Every row gives one point. To make a cloud, some directions were put in groups of two or more. Within a group, all points are equally far from the middle, so they leave a hole (a ring in 2 directions, a hollow ball in 3). The other directions are filled evenly. Then the cloud was stretched, turned, moved and blurred a little. How many holes are there, and how many directions does each take, smallest first?
In the rows, zero is written as 128.

Cloud (14 x 2)
[[122 181]
 [149 175]
 [155 172]
 [ 87  77]
 [ 96 176]
 [ 57 135]
 [ 64  95]
 [159  93]
 [124  74]
 [ 89  76]
 [ 75 162]
 [173 113]
 [ 62  98]
 [ 99 177]]
Holes: 1 (2)

Cloud (31 x 4)
[[172 193  97 130]
 [115 141 146  40]
 [134 112 112 156]
 [132 105 120 184]
 [ 75  83 124  54]
 [208 131 139  72]
 [185 124 118 194]
 [121 140  95  76]
 [190 165 112 160]
 [142  90 128 105]
 [123  62 131 107]
 [102 178 153 113]
 [126 111  72 189]
 [134 118 164 151]
 [160 179 182  72]
 [112 132 142 140]
 [104 112  21 206]
 [156 158  85 166]
 [ 81  73 125  21]
 [ 33 120 105 177]
 [148 190 106  77]
 [124  74  81 128]
 [139 117 198 150]
 [165  91 113  83]
 [102 151  25 181]
 [ 60 154 108 134]
 [111 171 179  33]
 [135  78 152  68]
 [ 92 193 152  70]
 [182 110 122 126]
 [142  86 127  85]]
Holes: 0

Cloud (52 x 6)
[[200 158 119  64 147 143]
 [120 118 149 165  65  54]
 [103  42 185 100 113 192]
 [ 61 182 130  70 156  93]
 [161 100 177 122 171 113]
 [162 131  31  62 152  67]
 [199 139 136 145 106  88]
 [185 152 159  87 115 106]
 [129 133 126 135  98 230]
 [169 124  74 146 160 153]
 [107 121 137 134 163  70]
 [167  98  80  53 106  81]
 [175  57 165 105  88  78]
 [148  24 156 180 149 127]
 [153  57 152 117  89  93]
 [113  47 122  54  94 109]
 [100 180 151 133 176 143]
 [111 133 174 175 132  76]
 [192 140 104 148  76  98]
 [132 114 147 191 137 151]
 [117  50 109  40 103 155]
 [136  76 135 124 173 127]
 [165  92  91 125 103 125]
 [ 89 124 117 125  62  76]
 [131 131 107 202 129 140]
 [128 161 122 124  72 142]
 [207  74 121  74 117 186]
 [ 97  72 113 152  97 104]
 [166 133 156 131 174 211]
 [100 175 204 103 193 156]
 [131 135  83 124 129 221]
 [127  43 170 128 114 174]
 [220 111 132 109  99 107]
 [176 179 147 136 156 182]
 [162 134 121 159  94 137]
 [172  54 152 101 145 195]
 [170 135  21  91 121  71]
 [191 114  92 166 138 121]
 [197  61 121 213  67 162]
 [155 115 108 183  71 121]
 [171 109 113 113 103 178]
 [157 108 134  86  93 249]
 [132  96 116 114 110 149]
 [161 175  76  59 143 114]
 [ 79 122 117 147  91  92]
 [146  66 122 143  88  94]
 [ 95 143 161  82 163 176]
 [129  58 171 108 132 129]
 [108  76 115  16 142 121]
 [158 104 121 129 145 113]
 [168 117 175 165 133 194]
 [137  69 130 147 132 176]]
Holes: 0

Cloud (99 x 9)
[[ 91 159  82 109 168  98 112  64 155]
 [ 92 101 107 149 210 104  74  99 176]
 [ 81  71 155 115 139 131 149 157 119]
 [111 151 108 209 147 132 158 107  68]
 [160  83 167 121  82 194 136 129 120]
 [103  76 192 160  95  91  99 123  85]
 [ 87 179 191 113 186 162 134 122 110]
 [134 143 119 136 176  75 144 170 130]
 [ 82 127 119 157 133 107 203  44 127]
 [101 139 189 123 163 137 103 176  96]
 [112 179 176 102 152  59 158 109 118]
 [ 99 107  81 117 182 117 175 117 118]
 [ 41 167 115 168  82 169  92 153  79]
 [142 162 143  92 141 131  92  77  94]
 [182 109 114 150 166 126 139 154 144]
 [109 153 193 117 108  76 110 121  98]
 [ 98  65 162 146 134 132 178 143 125]
 [104 169 132  62 142 168 159 131 113]
 [ 77  93 197 122 160  73 175 131 142]
 [ 93 118 122 139 191 174  97 123 208]
 [ 51 141 150 196 100 187 116 167 107]
 [127  81 166 148  71 148 142  70 164]
 [158 121 188 110 164  84 152 144 134]
 [ 94 119 120 132 175  43 109 152 124]
 [ 73 107  80 110 117 107  85 102 129]
 [ 79 160 165 141 186 187 127 109  94]
 [109  92 135 205 149 170 100 170 108]
 [ 74 179 159  96 119 118 133 173 152]
 [ 38 178  77 157 159 182 159 125 139]
 [ 84  74 158 161  95  85 173  61 183]
 [129 182 178 145  86 194 139 142 110]
 [116 100 173 130 153 106 104 183  65]
 [ 99 155 144 176  98 184  81  84  76]
 [103 112  81 109 170  93 114 100  86]
 [139 132 146 129  83 110 123 128 182]
 [ 56 132  92 147 170 155 208 101 132]
 [161 108 176  93 163 132 139  65 110]
 [121 129 165 182 129  88 124  85 187]
 [ 17 106 131 155 105 133  77 137 178]
 [108  84 172 111 126  95 176  46 151]
 [ 74 154 165 120 161 112 146 166  66]
 [158 134 133  67 161 171 141 128 132]
 [154  96  95 138 203 125  50 140 116]
 [ 73 143  92 167 152 189 144 147  52]
 [ 88  81 108 170 153 114 160 159 132]
 [144 111 135  80 194  63 130 107 168]
 [ 72  67 149 197  52 118 127 117 121]
 [122 124 112 214 123 156 153 176 118]
 [172 169  98 129 146 200 161 127 105]
 [ 47 138 126 139 126 125 111 195 121]
 [ 90 100 110 107  95 118  67 150 133]
 [149 175 117 187 100 115  93 124 106]
 [ 89  65 184 161 148  94 156  71 166]
 [ 92 125 165 109 132  22 147 117 154]
 [ 89 101 139  88  98 178  98 126 111]
 [112  97 114  87 145  66  88 104 129]
 [117 100 163  81 112  85  97  95 160]
 [163 107 191 115 143  75 111 105 148]
 [159  94 169 125 136  92 134  68 173]
 [ 67 136 147 194 149 133 150 123  59]
 [135 105 193 200 100 103 145 102 111]
 [ 55 209  86 133 159 162 139 146 146]
 [162  87 148 121 148 106 181 145 130]
 [ 93 148 131 157 117 109 206 162 165]
 [ 99  76 162 167  62  84 106 141  66]
 [ 95 122 101 199 104 174  75 183 125]
 [111 175 169 116  76 136 173  75 119]
 [112  68 162 122 141 132 115  81  73]
 [101 148 206 124 167 126 125 151  96]
 [124 126 177 177  51 152 178 147 131]
 [ 58 149 177 180  88 142  80 115 132]
 [154 102 179 134  71 161  86 137 135]
 [ 80 166 183 160 156 131  97  88 109]
 [ 44  89  84 141  85 148 137 115 128]
 [139 152 165 112 143 112 149 145  20]
 [ 50 114 109 116 110  62  97 127 179]
 [161  81 142 181 144  93 167 123 123]
 [150 126 179 108 146 150 123 156 167]
 [ 89 137 109 202 112 100  65 143  76]
 [131 182 141 169 147  89 157  93 136]
 [139 165 108 186 156 130 183 114  79]
 [ 93 166 115 176  83 149 183  60 140]
 [143 107 148  67 177 118 172 109 114]
 [ 52 174 148 153 105 132  64 133 149]
 [105 126 132 107 180  70 177 149 185]
 [ 91 139 164 145 161 135 221  63 117]
 [ 90 134 101 141 133 146  75 153 194]
 [ 68  81 107 191  61 129 147 145 138]
 [156 158 192 131 155 158 122 129  43]
 [124 203 139 111 199 104 148  94 139]
 [126 188  89 143 131 147 154 186  78]
 [144 153 172 131  54 126 102 158  80]
 [171 112 153 139 113 109  68 105 156]
 [109  98 139 124 121 145  34  95 150]
 [ 96 178 143 121 173  96  81 131  80]
 [119  79 199 182  99 106 120  96 123]
 [ 30 102 100 129 146 172 157 122 132]
 [120  69 156 189 138 180 126 147 118]
 [  7 164  80 150  92 140 181 101 136]]
Holes: 3 (2, 2, 4)

Cloud (86 x 9)
[[202  89 164  85  55 141 116 148  94]
 [101 155  97 105  92 106 131 157 122]
 [ 38 197 151 156 201 109 147  82 154]
 [191 120  96 128 140 142 131 150  95]
 [118 103 131 151 155 127  38 154 107]
 [168 167 102 131 178  78 146  78 170]
 [111 130 166  89  87 172 149  83 124]
 [113 129 165 100  68 137 121  84 161]
 [ 96 183 132 116 158  57 180 132 141]
 [161 134  98 112 155 192 142 163  44]
 [149 164 125 169 151 155 139 122 152]
 [145 200  70 112  91 107 148  88  99]
 [114 132 168  85  94  82  94  96  51]
 [145 108  66 145  90 162 146 132 157]
 [119 137 157 174 116 109 146  86 122]
 [125 123  36 121  70  88 126 136 198]
 [ 95 120 173 169 107  90 129 126 167]
 [143  96 166  97 172 167 174 123 116]
 [106 124 149 132 118  68 109  90 117]
 [ 90  81 101 123 110 102 118 140  78]
 [166 141 174 141 168  87 165  72 141]
 [141 199 133 119 128  55 105 139  95]
 [186 207 150 186 154 131  98  98  58]
 [137 111 142 104 115 155  94 152  24]
 [121 110  57  95 111 171 169 204 124]
 [185 180 164 160 144  99 120 123 158]
 [172 158 132 123  90 165  92 157 122]
 [152 130 179 169 138 186 101 130 118]
 [ 81  42 192 142  75 161 111 149 145]
 [149 127 150 162 109 146 194 154 107]
 [192 131 172 151 111 101 151  86 126]
 [ 52 198  66 130 130  60 191 145 112]
 [191  75 138 165 126 164  32 163  69]
 [ 84  85 135  90 127 122 179 145 151]
 [ 86 111 142  94 103  79 135  69 109]
 [145 152  95 158 122 133 184 190 134]
 [122 150  59 145  53  88 123 132 141]
 [174 176  87 115 127 115 129 160  87]
 [168 132 107 154 183 174 135 104 249]
 [127 138 163 126 127 164 165  71 163]
 [129 170 144 114 136 121 165 115  84]
 [ 61 173 148 146 155  96 118  59 165]
 [145  96  98 152 132 167 130  99 125]
 [124 150  65  96  71 106  89 187 115]
 [170 144  88 160 139 131 144  80 123]
 [ 80 235 114 107 142  66 172  54 131]
 [154 153 117 132  39 106 132 134  85]
 [127 155  84 100  98 145 127 122 124]
 [160 158 115  97 173 148 123 129 125]
 [ 80 145 108 105 176  95 181  77 201]
 [137 110 180 133 126  83  57 114  80]
 [ 70 148 106 126  81 117 226 167  58]
 [ 97 171 118 143 228 131 188 115 223]
 [207 206  81 146 111  94  91 111  92]
 [105 136 137 103 142 160 111 180 138]
 [178 143 149 110  60  88 148 135 117]
 [213 172 101 107 122  96 150 136 103]
 [134 215 119 146 138  91 113  56 132]
 [155 150 174 123 122  77  59 107 111]
 [ 95 146 107 170 135 157 130 136 166]
 [ 91 190 162 152 167 123 124  66 131]
 [133 129  35 120  81  78  88 160 134]
 [156 218 132 129 112 102 132 110  44]
 [136 138 106  99 152 129 199 104 212]
 [ 97 145  77 112 158 148 170 103 177]
 [143 114 138 137 163 131  72 105 182]
 [162 141 222 150 112 175 129  99 132]
 [164 131 161 162 181 124 180 108  99]
 [169 189 172 142 206 160 142 116 142]
 [108 112 153 148 103 141  81 118 109]
 [202 113 183 153 135 123  85 173 125]
 [ 89 106 163 119  92  86 190 133  67]
 [186 172 115 150  66  73  77 104 113]
 [146 195  94 146 142 102 121 147  47]
 [ 62 141  19  74  13  88 127 159 144]
 [107 171 149 157 109 137 151 141 134]
 [ 90 179 103  83  45  98 169 111  69]
 [104 148  83  99  89 154 111 216  92]
 [158 199 155 141 147 110 172  46 168]
 [118 113 162  70  79 131  74  91  89]
 [ 93 218  76 120  86  82 165  91  68]
 [ 73 177  48  94  80 107 124 106 145]
 [119  91 112 124 147 199 185 133 152]
 [146 103  82 116  91 140 170 176  91]
 [131 147 125 149 146 117 182 179 154]
 [101 175 155 113 121 122 108 172  43]]
Holes: 0

Cloud (103 x 9)
[[108 169  97 101 119 139  82 119 185]
 [193  82 119 141  65 125 154 127 162]
 [143 130 112 119 169  83 147 132 148]
 [195  87 140 136 171 191 135 144 114]
 [164 118 187 118 127 157 188 162 158]
 [ 85 154 146 120 104 112 102 115 160]
 [111 164  91 132 147 197 121 119  86]
 [110 127  77 106  84 151 131 168 106]
 [ 80 121 132 111 125  85 119 142 186]
 [156 112 156 126 134 156 192 158 138]
 [143 152 168 132 111 138 135 205 161]
 [ 94 249  78 146 122 159 102 124 176]
 [ 86 122 103 116 103 130  99 167 188]
 [143 127 134 132 116 127 100 149  95]
 [ 98 198 174 142 106 160 132 166 145]
 [ 59 135 144 136  48 148 100 190 136]
 [106 197 161  96 147  97 116 146 106]
 [ 91 139 117  97 160 114  55  78 177]
 [126 162 160  99 132 145 186 117 127]
 [ 90 149 154 149  84 101 110 124 154]
 [117 120 170 111 105 115 123 121 104]
 [110 102 112 160 149 118 126 128 179]
 [ 76 146 104  91 134  67  67 127  95]
 [ 97 130 119 160 100 152 151 184 159]
 [180 137 132  98 102 122  74 149 121]
 [100 154 147 170  72 107  89 122 146]
 [138 177  83 122 132 160 175 142 142]
 [124 166 149 134 180 150  99 148 100]
 [147 119 134 118  97 147 119 189  50]
 [147  89 134  96 128  95  87 130 105]
 [129 201 140 124 165 129  71 122 151]
 [141 123 162 135  87 157 101 160 108]
 [ 72 175 160 138 169 150  87 115 137]
 [ 92  98 134 159 150 125  79 109  64]
 [123  84 101  87 122  67 139 152 140]
 [113 194 116 155  83 103 115 206 129]
 [133 109 129  91 117 127 176 152  59]
 [161 137 152 113 143 113 121 171  77]
 [112 101  86 152 112 164 170 129 191]
 [116 205 132 121 127 169 159 143 187]
 [ 71 213 171 147 136 109 121 105 204]
 [162 129 112 179  61 111 110 172 103]
 [112 188 114 115  93 109 127 114 208]
 [ 88 125 119 167 115 125 152 184  91]
 [200  79  73 173  70 176 143 155 145]
 [118 109 103 131 132 179 147 141 122]
 [ 78 123 138  95 118 110 102 185  85]
 [ 77 117 185 133  84 139  77 140 124]
 [ 96  97 111 143 129 160 138 166 152]
 [139 173  94 163 114 166 124 146 105]
 [120 142 124  80 189 106 136 145 138]
 [105  70 114 150 138 164  91 109  88]
 [148 146 169 139 184 101 134 120 181]
 [168  84 194 150 150 124 187 142 146]
 [152  99 141 145 156 148 124 181 142]
 [121 131  84 153 144 158 128 152 112]
 [ 76 159 142 132 106 168 154 156 113]
 [146  88  80 124 124 114  90 128  82]
 [110  88 144 106 122 115  69 128 152]
 [123 172 162 131 152 130  97 119 135]
 [141 169 117 120 170 112 128 139 200]
 [112 213 102 137 115 176 100 128 140]
 [118 200 148 127 198 122 140 110  94]
 [109 124 144 172 163 132  71 158  74]
 [136 133  84 104  72 146 114 161 150]
 [106 154  72  94  96 145 132 143 176]
 [152 156 154  91 135 139 151 163 127]
 [132 138 164 109 107 105  95 172  92]
 [133 138 108  85 162 122 125 179 122]
 [142 117 122 178 122 149 133 195  99]
 [141 174 139 115  58 128 136 152 123]
 [138 122 122 125  96 114 140 121 108]
 [176 121 105 139 135 137 190 147 162]
 [ 95 161 206 139 159 101  99 160 131]
 [ 91 174 165 196 136 102 130 166 141]
 [158  99 105 162  79 140 144 175 134]
 [111 189 185 128 150 119 129 139 115]
 [ 78 192 104 158 120 150  73 134 203]
 [126 134 104  80 133 141 105 141  94]
 [154 111 129 175 132 104 122 137  64]
 [150 183 149 142 108 114 103 209 104]
 [ 95 119 124 101 175  97 132 142 173]
 [156 131 104 161 142 126  94 195 161]
 [ 89 167 136 124 148 134 147 121 144]
 [ 72 121  98 152 111 115  96  91 175]
 [177 124 107 206 135 149 120 157 131]
 [129 129 106 104 171 119 162  82 125]
 [122  96  75 113 102 101  97 197 153]
 [ 96 158 139  83 154 134  80  99 190]
 [ 50 199 139 141 139 143 123 145 154]
 [ 82 152 115 160  84 138  93 181 138]
 [144 190 115 152  84  97  75 120 141]
 [131 220 108 137  88 110 119 136 159]
 [ 91 136  87 114 201 122 107  77 199]
 [101 170 128 108 188  82 156 114 140]
 [146 171 143  83 196 134 128 166 137]
 [180  87 114 151 192 176 142 154 122]
 [126  93  88 106 102 103  76 117 165]
 [131  73  79 171 166 155 128 153 127]
 [113 167 160 118 136 121 144  93 210]
 [ 75 121 146 147 131 147 122  90 145]
 [ 66 167 119 136  86 150  77 136 148]
 [127 109  90 116 101 140 157 182 147]]
Holes: 0

Cloud (108 x 9)
[[142 188 126 107 157 159 183 150 144]
 [197  94 101 160  99 154 135  85 146]
 [ 78 224 116 112 180 154  97 160 129]
 [131 164 149 170  96 138 135 110 159]
 [185 116  73 150  86 105 134 117 138]
 [138  96  86 138  87 227 105 139 111]
 [131  71 113 127 145 181 138 146  84]
 [170  62  67 124  69 159 130 140 126]
 [115 156 173 115 181 191  92 132  97]
 [180  87 136 143 167 107 119  74 126]
 [ 98 167 115  81 152 161 121 155  85]
 [133 161 108  89 114 143  95 154  91]
 [131 138 111 136 132 155 199 170 133]
 [163 174 141  87 178 146 158 125  99]
 [108 113 159 167 180 115 171 137 180]
 [185  70 164 182 137  75 128 108 145]
 [119  86 117 131  64 182 105 151 141]
 [103 164 151 130 168 110  72 184 130]
 [119 110 140 159  97 170 128 101 137]
 [122 247 123 162 155 164  78 164  92]
 [158 108 129 122 130 120 133  87 183]
 [144  74 113 115 106 137 101 109 147]
 [178  51 178 113 171 133 166 127 124]
 [166 126 152 158 139  85  73 111 146]
 [100 219 123 160 163 129  89 167 102]
 [175  61  80 139  79 114 139 128 121]
 [173 109  62  84 134 189 122 127 150]
 [164 222 131 115  99 186 104 109 127]
 [ 97 130 146 105 106 174 176 149 151]
 [ 84 171 122 149 135 113  88 135 151]
 [177 122  98 150 185  87 146 115 151]
 [151 189  68 182 139 176 126  90 131]
 [132  83  51 104 100 182 130  98 125]
 [128 190 144 125 103 214  90 109 114]
 [166 160 151 169 149 137 120 155 187]
 [127 163  41 160 141 171  70 114 132]
 [151  61  95 155 131  89 139 122 186]
 [160 161 163 128 131  89 141 108 123]
 [ 91 132 143 161 157  60 148 145  96]
 [154  89 123 222 124 117 142 128 114]
 [135 152  50 113 179 173  91 135 141]
 [145  97  92 144  82 233 126 121 118]
 [149  87 126 157 174 129 171  70 126]
 [177 181 110 124 163 181  75 132 180]
 [113 110 124 161  94 165  78 110 115]
 [134  92 140 137 191 171 151 136 113]
 [151  88  52  99  93 188 122 117 125]
 [155 233 162 161 175 110  99 153 142]
 [158 117 170  95 143 103 134 170 161]
 [128 155  90 103 158 152 100 164  84]
 [105 148 148 117  98 178 144 135 127]
 [171 100 117 138 133 183 143  72  92]
 [123 197  75 149 116 129  64 116  90]
 [154  61 148 147 193  59 128 157 161]
 [151 120 188 156 104  85 173 132 118]
 [163 131 140 154  87 149 157 145  76]
 [117 112 120  78 138 182  81 126 125]
 [ 92 144 127 119 151 129 115 183 176]
 [166 138  60 155 126 106 110 117 143]
 [123 194 114 138 160 114  50 131 170]
 [138  87 107 142 132 187 113 155  85]
 [135 166 143  87 134 139  68 161 115]
 [135 150 142 111 142 159 169 139  83]
 [133 144 181 155 107 114 141 125  92]
 [106 125  73 161 163 161 124 107 136]
 [148 151  96 134 160  56 159 136 164]
 [140 115 148 144 143  90  59 112 123]
 [178 121 185 133 113 113 111 122 125]
 [138 178 116 120 181 124  84 137 199]
 [132 130 158 175 145 167  97 167 126]
 [167 140 176  89 159 136 105 132 131]
 [136 131 168 139 127 121 159  97 157]
 [106  95 129 117  98 145 101 125 132]
 [192 130 107 158 172 125 101 137 157]
 [167 107  99 167 144 103  91 123 169]
 [203 108 141 150 107 134 149 127  74]
 [182 100 132 161 190  84 184 149 140]
 [137 102  92 124 145 162  97 164 160]
 [ 93 117 161 160 188 121 130  99 132]
 [193 116 131 127 150 174 134 111  73]
 [ 97  68 110 126 149 128 124  96 140]
 [147 148 101 186 113 149 125  99  80]
 [137 125  85 125 126 213 139  73  84]
 [147 135 171 134 169  62 108 107 151]
 [131 187  98 135  75 198 128 124  97]
 [142 101  94 129 148 173  82 158  96]
 [128  68 103 114 111 192 110 142 117]
 [175 131 199 167 156 121 110 171 132]
 [ 94 249 119 132 167 177 101 153 131]
 [133  47 129 183 139  74 107 143 128]
 [191  68 191 135 114 107 123 142 127]
 [ 94 169 106  67 117 180  92 119 137]
 [172 141 150 115 147 139  93 160 165]
 [150 216 135 161 143 152 122 169 109]
 [121 131  79 154 162 173 111 149 118]
 [181 103 114 182 108 147 143  88 103]
 [132  93 117 153 151 141  83 174 129]
 [110 157 157 145  94 155 106 125  95]
 [201 116 106 117 117 134 126 111  93]
 [151 145 113 136  85 174 180 148 114]
 [129 118  90 182 143 101 118 168 109]
 [ 97 131 144 159 113  91 161 135 108]
 [ 98 150 138 130 183 101  83 161 157]
 [ 90 102 105 133 113 154 117 104 159]
 [105 236  77 111 141 165  79 173 144]
 [100 138 160 107 120 166 153 137 120]
 [160  93  82 121 168 121 139 159 158]
 [125  76 102 180 118 136 103 110 104]]
Holes: 3 (2, 2, 2)
